Every row gives one point. Before rounding, the points of a table are all equally far from one centre. They may lie mostly on one side of it. Where is the centre, to within rounding?

Points (8 x 2):
[[ -4.3 -22.2]
 [ -9.7 -22.6]
 [ -4.6 -22.2]
 [  8.7  19.0]
 [  3.8 -19.0]
 [-28.2 -13.2]
 [-14.7 -21.9]
 [-18.9 -20.5]]
Centre: [-8.9  1.9]

Points (18 x 11):
[[-24.0  10.6  10.9  23.8  13.6  23.3  16.9 -12.0   9.2  -4.7 -18.1]
 [-42.4  -4.6   0.2  17.0 -10.0  17.4  11.1 -16.5   4.4  -0.6 -26.0]
 [-32.9  15.4  -6.1  30.8 -18.6  -3.1   5.5  -5.8   7.1 -13.2 -21.9]
 [ -9.0   7.4 -12.6  18.2   2.5  16.7 -10.8 -25.7  -1.3 -18.8 -14.4]
 [-24.6  -6.2  -5.2  27.6  -5.2  19.4  11.4  -8.8  34.1 -15.9   0.9]
 [-17.1  -9.5  -5.6  24.7  -2.7  12.2 -16.3 -35.1  12.9  -6.8 -16.9]
 [-20.2 -24.7 -11.4  29.4   7.5  37.0  -5.5 -12.7  15.1   0.8  -1.3]
 [-41.3 -24.4   6.6  22.6 -16.7   9.8   2.0   2.5  -4.1 -15.6 -21.3]
 [-26.8  -3.7  -6.6  31.6   5.6  27.5   3.5 -22.8   7.8 -13.7 -21.0]
 [-23.4  -7.9  -5.2  25.9   1.5  17.8  21.8  -6.5  23.9 -14.4 -22.3]
 [-16.3 -17.6   5.0  26.5 -14.7   7.1 -14.7 -21.2  15.4  -9.9 -27.1]
 [-20.6  16.4 -11.5  25.0  -4.6  25.8 -10.2 -11.4  26.8 -14.0  -0.4]
 [-24.1 -17.2  -7.8  21.7  -7.2   7.9   4.7 -27.8  26.8  -3.7 -15.9]
 [-15.8  -9.0   5.9   9.9 -10.7  13.3   5.4 -27.1   8.6 -10.2 -17.8]
 [-12.6 -18.7   8.2  12.6   6.9  16.5   7.0 -18.8  28.0 -13.8 -10.7]
 [-24.0   6.1   6.5  20.2   2.1  23.6  -4.6 -15.3  33.7  -5.1   9.8]
 [-18.0  17.3   1.4   3.6   0.5  13.8  -8.5 -21.8  16.6 -17.6  -1.9]
 [-21.5   3.1  -3.2  33.0   5.7   5.3  20.1 -19.5  24.0   0.6   1.7]]
Centre: [-23.6  -5.7  -3.9  18.6   6.0   3.7  -8.9   4.6   7.6  -0.2  -6.7]

Points (30 x 24):
[[  6.1 -11.0  -1.9   2.8  15.4  17.3  22.8  -0.3 -15.8   0.1  -3.4   1.9
   26.9   1.8   5.4  -8.8  -1.1 -41.1 -30.7  30.5   3.1 -23.4 -14.0   6.8]
 [  6.9 -10.7   4.9  14.9  28.8  10.6  -1.6 -13.4 -25.6  -7.4   0.4   4.6
   -0.8  -4.8  13.0  -8.5 -19.8 -39.6 -24.5  30.8  -8.7 -20.1  -8.2   5.1]
 [ -2.3  -6.2 -14.0   1.7  15.5  26.0   5.6  -8.1 -14.7  -2.9 -23.9  10.5
   14.9  11.0  12.2  -8.3 -11.3 -33.9 -31.9  13.6   7.8 -10.9 -29.5  10.5]
 [  0.7 -14.4  -6.7 -14.7   4.1  11.6  -6.0 -17.4 -26.7  -8.7  -4.5  -7.6
   -8.4 -23.8  13.8  16.4 -21.6 -14.8  -8.4  23.5   4.1   2.0 -29.2   6.9]
 [  4.3 -24.9  -4.6   2.2  25.9  29.3 -10.6  -2.8 -27.2 -17.6  -7.5   6.9
    4.3  -3.8   9.4 -20.1 -22.9  -8.8 -26.0  27.5  -8.6 -21.4  -9.0   7.6]
 [ 13.2 -28.3  -5.0   7.3  19.3   5.3   7.9   8.5 -22.6 -15.9  -4.5   3.4
   10.2  -5.8  15.4 -25.5 -15.8 -25.0 -25.4  27.5   9.4 -27.4 -19.3 -11.3]
 [  9.0 -14.3   5.2   4.3   8.9   0.2  23.5   2.5 -36.1  10.5   2.0 -10.1
    2.5   6.1   1.4   8.1   0.3 -29.8 -24.2  40.5  -7.1 -15.5 -10.6  -9.2]
 [ -5.6 -11.8  -2.8  -4.3  22.4  11.4  29.4 -18.4   9.4 -15.2 -11.9  -2.6
    3.3   9.9  -2.6  -2.4 -22.2 -29.4 -26.5  34.3   3.0 -12.7 -30.3   5.9]
 [ -6.3 -20.5  12.0   4.7  26.0  29.9  23.1  -1.3 -20.9 -11.1 -13.5  -6.3
    4.9  13.7   7.2  -2.0   4.2 -23.7 -29.3  22.1   8.7 -30.7 -27.6   2.2]
 [ -1.5  -1.3   9.0   4.8  13.7  19.4   1.3 -15.9 -17.2 -18.2   7.5   2.4
   -3.1  18.0   3.0  -2.6 -14.4 -43.3 -24.5  26.5   5.8  -9.2 -26.4  25.9]
 [ 11.1 -21.5  -5.6   1.5  12.8  11.6  33.8 -18.0  -4.8 -28.5 -13.5   5.4
    3.5  14.2  10.7 -10.3 -24.7 -38.9 -21.8  12.9   6.0  -9.5 -11.6   6.5]
 [  6.2  -7.8   5.3  11.3  15.8   4.1   9.3  -7.5 -32.1 -15.3 -12.1  -7.4
    0.1  -7.4  -3.0  -4.5 -18.2 -25.4 -34.3  37.1   7.4 -14.5 -38.0  10.9]
 [  4.8  -8.7   0.6  18.6  22.1  26.8  13.2 -17.9 -16.8  -4.3  -7.4  11.9
   12.0   2.8   1.5  -0.1 -12.6 -44.7 -21.7  23.8   9.8 -28.8 -25.1   4.8]
 [  6.0  -2.5 -27.5   5.8  37.4  19.8   2.6  -4.3  -9.2  -5.7 -13.6  -4.4
    9.9 -10.4   2.2 -16.6 -24.0 -37.5 -12.8  16.2   7.9 -14.8 -19.6   1.4]
 [  3.6   4.3  18.9  -4.3  15.5  24.3  17.6   7.9   4.7  -9.0  -4.3 -20.4
    1.2  -4.6   4.0  -0.3   0.1 -27.9 -18.7  18.9  18.4  -6.8 -40.8  -1.8]
 [  7.7 -14.7  -6.6  -1.3  32.0  25.7  20.8 -19.2 -31.2  -8.6 -13.3 -11.4
    1.9   6.9   7.6  -0.2   8.6 -38.1 -33.2  25.3   5.9 -17.6 -17.5   2.4]
 [  8.7 -20.9   6.2  -6.7  14.0  34.3  17.8  -9.0  -7.3  -3.5 -18.8  -9.3
   15.2  -9.7   7.9   0.0   4.1 -42.6 -19.8  23.6  16.2 -13.2 -27.6  15.1]
 [  8.1 -25.6  -3.2  -7.3  18.3  18.7  20.0   7.6 -28.4 -13.6  -5.7   8.5
   -9.5  -4.9  -0.9  -4.6  -8.4 -37.3 -30.2  27.2  -1.3 -12.8  -9.3  14.2]
 [ 10.2  -7.9  -1.0 -20.1  21.2  21.3  -4.8   1.2 -17.7 -23.4 -19.2  10.3
    9.1  -5.3  -2.2   6.3   8.0 -38.6 -27.9  24.8  15.3 -25.3 -10.4  10.3]
 [ 10.1 -20.5  19.5  22.6  14.0  13.4   1.5 -12.7 -19.3  -6.9   1.0  10.7
    5.5  -9.7  -6.8 -14.1 -24.2 -32.3 -30.9  17.6   9.3 -20.9 -16.7  12.2]
 [  3.8 -13.5 -13.8   5.2  22.2   0.7  21.9   3.7 -34.1 -13.1 -17.3  14.6
   -1.9  -0.2  -4.2 -17.7  -2.2 -26.1 -21.0  40.4   9.5 -11.9 -28.1   5.0]
 [  9.9 -20.0  16.4  -0.9  34.9  28.6  -8.6   2.0 -22.4   3.0   3.1  -1.3
    4.6  -3.1  13.8   3.6   1.9 -38.1 -14.1  31.3  11.1 -10.5 -32.2  13.7]
 [  2.9  -2.9  -9.7 -17.7  24.3   9.7  14.9   2.5 -28.1   2.7  -3.7   7.2
    6.0 -10.2  -8.5 -15.8 -26.2 -32.6 -22.1  20.4  12.3 -18.1 -10.4  -2.6]
 [ 25.4  -2.3  -7.2  -6.5  -3.6  15.5   6.1  -7.2 -20.8  -7.8  -6.8  21.2
    2.6   3.2  15.9   0.1  -7.5 -14.5 -25.3  47.1   0.3 -22.9  -6.7   1.9]
 [ -2.0  -5.4  -1.3   5.7  12.9  30.1   9.5  -7.7 -15.8  -4.1 -21.3 -10.1
    7.3  -7.0 -18.0  -8.3 -11.0 -42.1 -18.1  19.5  11.1 -34.2  -9.3   7.4]
 [ 11.5 -15.0 -12.7  12.5  28.7  16.1   8.5  -6.1 -12.8  -7.9   8.5  23.8
   19.7  -6.6   6.0  -7.5 -19.5 -35.7 -13.6  21.8  -0.2 -22.8 -10.2  12.1]
 [  6.7 -12.8  -6.5   2.8  38.4  19.6  13.3  10.2 -31.9  -9.8 -16.8   2.1
    3.3  -2.2   4.3  -4.8  -6.8 -35.7 -25.7  32.0   9.9 -25.3  -9.8  -0.1]
 [ 15.4 -17.4   9.2  12.4  25.9   8.0   3.3  10.8 -19.1  -0.7  -4.8   6.2
   16.1   8.9 -18.2   4.7   2.2 -35.9 -19.8  26.4  -1.0 -28.3 -25.4  29.3]
 [  1.5 -22.6 -12.1  11.6  15.1  19.5  -1.5   6.5 -20.9  12.6  10.7   8.6
   14.0 -10.8   2.5 -11.7  -6.0 -29.8 -21.1  35.1  -1.3  -8.1 -12.2 -11.7]
 [ -6.6 -34.4   4.3   8.8  16.9  26.6  -4.4  -1.3 -24.1   2.4   2.7 -12.5
   18.1   0.3   8.7 -20.3   2.3 -24.9 -22.6   9.9 -10.7  -4.1 -24.1   2.4]]
Centre: [ 16.2 -14.9   1.3   0.9  16.1   9.0   1.4  -9.4 -10.7  -8.4  -6.7  -4.5
   5.0  10.5  -6.8  -1.2  -2.8  -9.9  -2.5  18.1  10.6  -4.3 -11.5   0.6]
